Each point is reached from the start by the listed moves, each made 0, 1 or 2 times, or once backwards (-1), plus a little noise. Say if it took an odd or an even number of moves. Then give how often each move was made.

Moves:
(1): [ 2.02 -0.61  0.07  0.01]
(2): [ 0.67  1.99 -0.92  0.33]
Start: [ 0.69  0.12  0.60 -0.20]
Points:
[-0.68  2.71 -0.39  0.10] => even (-1, 1)
[ 6.08  2.89 -1.09  0.46] => even (2, 2)
[-1.36  0.70  0.51 -0.17] => odd (-1, 0)

Moves:
(1): [ 1.38 -0.19  0.36 -0.36  0.25  0.27 -0.35  0.41 -0.43]
(2): [-0.16  2.11 -0.14 -1.19  0.55 -0.55 -0.37  0.89 -0.63]
(3): [-0.61 -0.01  1.92  0.30 -0.23  0.03  0.28  0.60 -0.37]
(4): [ 0.23  1.01 -0.10  1.49 -0.44 -0.16 -0.87 -0.05  0.15]
(5): [-0.56  0.04  0.28  0.30  1.63  0.18 -0.13 -0.18 -0.32]
(6): [-0.26  0.65  0.51 -0.19  0.17  1.81  0.37 -0.68 -0.13]
(7): [ 0.47  0.58  0.10  0.22  0.32 -0.28  1.46  0.14  0.77]
(8): [-0.80 -0.11 -0.42  0.44  0.31  1.54  0.40  2.12 -0.01]
Start: [ 0.19  0.56  0.71  0.17 -0.09  0.98  0.41  0.19  0.80]
Points:
[ 3.80  2.68  2.94  2.65 -2.03  0.86 -0.11  1.81  0.96] => odd (2, 0, 1, 2, -1, 0, 1, 0)
[ 3.50  0.25  3.70  2.13 -2.02  3.32  1.44  0.28  1.31] => even (2, -1, 1, 1, -1, 1, 1, 0)
[-0.33  7.29  2.59 -0.78 -1.35 -0.67  1.01 -0.33  0.73] => odd (-1, 2, 1, 1, -1, 1, 1, -1)
[-3.48  5.16  5.08  0.76  2.73  4.99  4.84  2.71  0.84] => even (-1, 1, 2, 0, 1, 2, 2, 1)

Moves:
(1): [ 0.38 -0.20  0.27  0.96 -0.29 -0.16 -0.13  0.10 -0.94 -0.79  0.79 -0.80
 -0.06 -0.51 -0.15]
(2): [-0.21  0.90 -1.83 -0.19 -0.91 -0.45  0.39  0.37  0.29 -0.58 -0.03 -0.44
  0.85 -0.71  1.30]
(3): [-0.23  0.60  0.76 -0.42 -0.33 -0.28  0.39 -0.34  0.62 -0.04  0.45  0.31
  0.17 -0.22  1.23]
(4): [ 0.52  0.20 -1.51  2.23 -0.72  0.19 -0.42  0.59  0.24  0.07 -1.21  1.12
  0.63 -0.53 -1.14]
(5): [-1.01  0.75  0.20  0.17  1.23  0.72  0.30  0.10 -0.26 -0.54 -0.96  0.14
  0.45  0.91  0.53]
(6): [-0.12 -0.60  0.06 -0.82  0.09  1.11  0.03  0.20 -0.14  0.24  0.22  0.64
  0.10  0.02  0.19]
(7): [ 0.18 -1.38 -0.72  0.23 -0.20  0.01  0.38  0.07  0.08 -1.15 -0.37 -0.67
  0.06  0.00  0.48]
(8): [-0.45  0.39 -0.08 -0.19 -0.58 -0.29 -0.56  1.05 -0.31 -0.02  0.13  0.08
 -1.10 -0.75  0.44]
(9): [ 1.29  0.56 -0.02 -0.34  1.44 -0.78 -0.24  1.65 -0.42  0.18  0.28  1.54
 -0.32 -0.09 -0.15]
(10): [-0.19 -1.87  0.10 -1.06  0.20  0.39  0.18  0.67  0.56  0.93 -0.34 -0.27
  0.30 -1.59 -0.19]
(11): [-0.57 -0.26  0.12  0.34 -0.10 -0.85 -0.26  0.82 -0.82 -0.76  0.45  0.15
  0.17  0.15 -0.22]
(12): [ 0.92 -0.52  0.48  0.86  0.72 -0.69  0.98 -0.70 -1.32  0.58  0.14  0.44
 -0.29  1.28  0.44]
(13): [ 0.61 -0.08 -0.14 -0.58  0.06 -0.02 -0.27  0.47 -0.54  0.03 -1.71  0.39
  1.19  0.75  0.62]
(14): [ 1.21 -0.51  0.34 -0.33  0.17 -0.09  0.88  1.31 -0.16  0.47  0.27 -0.16
  0.34  1.06  0.60]
Start: [-0.01 -1.08  0.04 -0.20  0.54 -0.55  0.46 -0.77 -0.87 -0.56 -0.30  0.17
 -0.83 -0.50 -0.56]
Points:
[ 1.01 -4.08  0.18  0.64  3.35 -0.84  1.37  7.96 -4.36 -4.84  0.24  3.60
  0.53 -1.83  2.89] => even (2, 0, 2, 1, 2, 2, 2, 1, 2, 1, 2, 0, 0, 1)
[ 2.06 -4.77  1.26 -2.19  5.49  0.39 -1.42  9.36 -4.33  2.33 -2.55  6.65
  0.16 -1.20 -3.22] => even (0, -1, -1, 1, 1, 2, -1, 1, 2, 2, 2, 0, 1, 1)
[-0.13 -3.14  3.83 -1.25  3.12 -0.01  0.91 -0.73 -0.68  1.58 -2.34  0.02
  1.81 -1.32 -1.12] => even (1, -1, 1, 0, 1, -1, -1, -1, 0, 2, 0, 0, 1, 0)
[-1.18 -4.48 -0.10 -4.17 -1.02 -0.25  4.58 -4.21  2.04 -0.67 -0.64 -2.69
 -0.15 -0.89  6.02] => odd (-1, 1, 2, -1, 0, 0, 2, 0, -1, 1, -1, 1, 0, 0)
[ 1.39 -1.53 -1.64 -0.58 -0.04  1.86  0.07  4.79 -4.00 -0.17 -3.49  1.72
  3.02 -1.51  1.71] => odd (2, 1, 0, 1, 1, 2, -1, 1, 0, 1, 0, 0, 2, 1)
[ 1.50 -3.40 -2.53  8.00  1.41  0.19  2.88  1.25 -3.46 -4.35 -1.59 -0.47
  0.17  0.92 -0.76] => odd (2, 0, 0, 2, 2, 0, 2, 0, 0, 0, 0, 1, -1, 1)
